Each row is a point. Each copy is the shape, with its points in the same order, turned, moved and blurred by noise. Say if it was mirrored as well.

Shape, 7 rows:
[[-0.23 -0.39]
 [ 0.25 -0.50]
 [-0.45  0.30]
 [-0.02 -0.08]
 [-0.06 -0.55]
 [-0.05 -0.92]
 [ 0.08  0.61]]
Copy 1:
[[ 0.30  0.44]
 [-0.15  0.68]
 [ 0.34 -0.33]
 [ 0.01  0.18]
 [ 0.18  0.62]
 [ 0.28  0.96]
 [-0.26 -0.44]]
Copy 1 is: only turned
Copy 2 (7 x 2):
[[-0.01  0.53]
 [ 0.41  0.15]
 [-0.46  0.25]
 [ 0.01  0.05]
 [ 0.30  0.41]
 [ 0.57  0.69]
 [-0.42 -0.42]]
Copy 2 is: mirrored

Shape:
[[-0.13  0.08 -0.63]
 [ 0.17  0.14 -0.31]
 [ 0.36  0.02  0.78]
 [-0.22 -0.21 -0.06]
 [-0.35  0.75  0.28]
 [ 0.21  0.04  0.91]]
Copy 1 (6 x 3):
[[-0.51  0.35 -0.43]
 [-0.37  0.00 -0.09]
 [ 0.48 -0.55  0.30]
 [ 0.14  0.18 -0.23]
 [-0.05 -0.77 -0.62]
 [ 0.65 -0.65  0.19]]
Copy 1 is: only turned
Copy 2, 6 rows:
[[ 0.52 -0.07  0.39]
 [ 0.32  0.26  0.25]
 [-0.39  0.51 -0.62]
 [ 0.28 -0.16 -0.14]
 [-0.59 -0.08  0.35]
 [-0.55  0.34 -0.64]]
Copy 2 is: mirrored

Shape, 8 rows:
[[-0.76  0.51 -0.25 -0.50]
 [ 0.19  0.32 -0.55 -0.02]
 [-0.03  0.02  0.02  0.10]
 [-0.42 -0.59 -0.23  0.02]
 [ 0.55 -0.33  0.16 -0.14]
 [-0.22 -0.30  0.18 -0.60]
 [ 0.40 -0.20  1.01  0.01]
 [-0.68  0.06  0.10  0.51]]
Copy 1 (8 x 4):
[[ 0.53 -0.57 -0.17 -0.83]
 [ 0.73 -0.06  0.03  0.02]
 [ 0.22  0.10 -0.25 -0.04]
 [ 0.04  0.56  0.14 -0.62]
 [-0.14  0.26  0.21  0.48]
 [-0.37 -0.12  0.12 -0.42]
 [-0.69  0.18 -0.47  0.53]
 [ 0.36  0.51 -0.78 -0.61]]
Copy 1 is: mirrored
Copy 2, 8 rows:
[[-0.96 -0.54  0.07  0.49]
 [-0.61  0.34 -0.26 -0.09]
 [-0.13 -0.06  0.05 -0.08]
 [-0.42 -0.19  0.58 -0.47]
 [ 0.29  0.45  0.31 -0.08]
 [-0.20 -0.17  0.68  0.33]
 [ 0.88 -0.06  0.20  0.17]
 [-0.24 -0.77 -0.09 -0.38]]
Copy 2 is: only turned

Shape:
[[ 0.21 -0.35 -0.33  0.95 -0.61  0.45]
 [-0.48  0.60  0.38 -0.33 -0.44 -0.13]
 [ 0.40  0.16 -0.89  0.57 -0.09  0.31]
 [-0.40  0.22  0.29  0.43  0.57 -0.35]
 [-0.26  0.28  0.02 -0.24  0.10  0.12]
 [ 0.32  0.05  0.31 -0.29  0.35  0.27]
 [ 0.24 -0.01 -0.65  0.78 -0.14  0.74]
 [ 0.06  0.02  0.10  0.01  0.29 -0.55]
 [-0.32 -0.06  0.23  0.37  1.06 -0.29]
 [-0.26 -0.25 -0.03 -0.48 -0.17  0.14]]
Copy 1:
[[-0.58 -0.22 -0.36  1.13  0.17  0.01]
 [-0.15 -0.53 -0.06 -0.62  0.27  0.37]
 [-0.25 -0.28  0.10  0.91 -0.54 -0.14]
 [ 0.22  0.15  0.09 -0.09  0.68 -0.51]
 [-0.18 -0.18  0.20 -0.32  0.02  0.10]
 [-0.22  0.59 -0.06 -0.16 -0.16  0.28]
 [-0.11 -0.19  0.06  1.07 -0.27  0.10]
 [-0.26  0.16 -0.13 -0.24  0.11 -0.49]
 [ 0.38  0.55  0.39 -0.08  0.47 -0.62]
 [-0.88 -0.01  0.34 -0.26  0.07  0.16]]
Copy 1 is: only turned
Copy 2 (10 x 6):
[[-0.33  0.20 -0.47  1.12 -0.34 -0.06]
 [ 0.32 -0.13 -0.59 -0.45  0.42 -0.56]
 [ 0.09 -0.52 -0.31  0.79 -0.71  0.27]
 [ 0.64 -0.13 -0.11  0.17  0.74  0.46]
 [ 0.10 -0.37 -0.19 -0.20  0.27 -0.11]
 [ 0.22 -0.20  0.57 -0.06  0.12 -0.19]
 [-0.20 -0.50 -0.25  1.07 -0.40  0.06]
 [ 0.54  0.16  0.05 -0.17  0.17  0.37]
 [ 0.47 -0.28  0.32  0.17  0.83  0.77]
 [-0.42 -0.01 -0.09 -0.34  0.10 -0.09]]
Copy 2 is: mirrored
Copy 3, 10 rows:
[[-0.94 -0.30  0.34  0.74  0.26  0.10]
 [ 0.17 -0.82 -0.34 -0.69  0.14  0.19]
 [-0.49 -0.01  0.20  0.55 -0.17 -0.73]
 [ 0.78 -0.66 -0.18  0.47  0.22  0.06]
 [ 0.22 -0.46 -0.26 -0.24 -0.12 -0.06]
 [ 0.52 -0.13  0.56 -0.24 -0.33 -0.02]
 [-0.72 -0.22  0.32  0.78 -0.27 -0.18]
 [ 0.62 -0.13  0.07  0.08  0.41 -0.12]
 [ 1.12 -0.38  0.09  0.77  0.02  0.07]
 [ 0.12  0.14 -0.10 -0.32 -0.25  0.33]]
Copy 3 is: mirrored
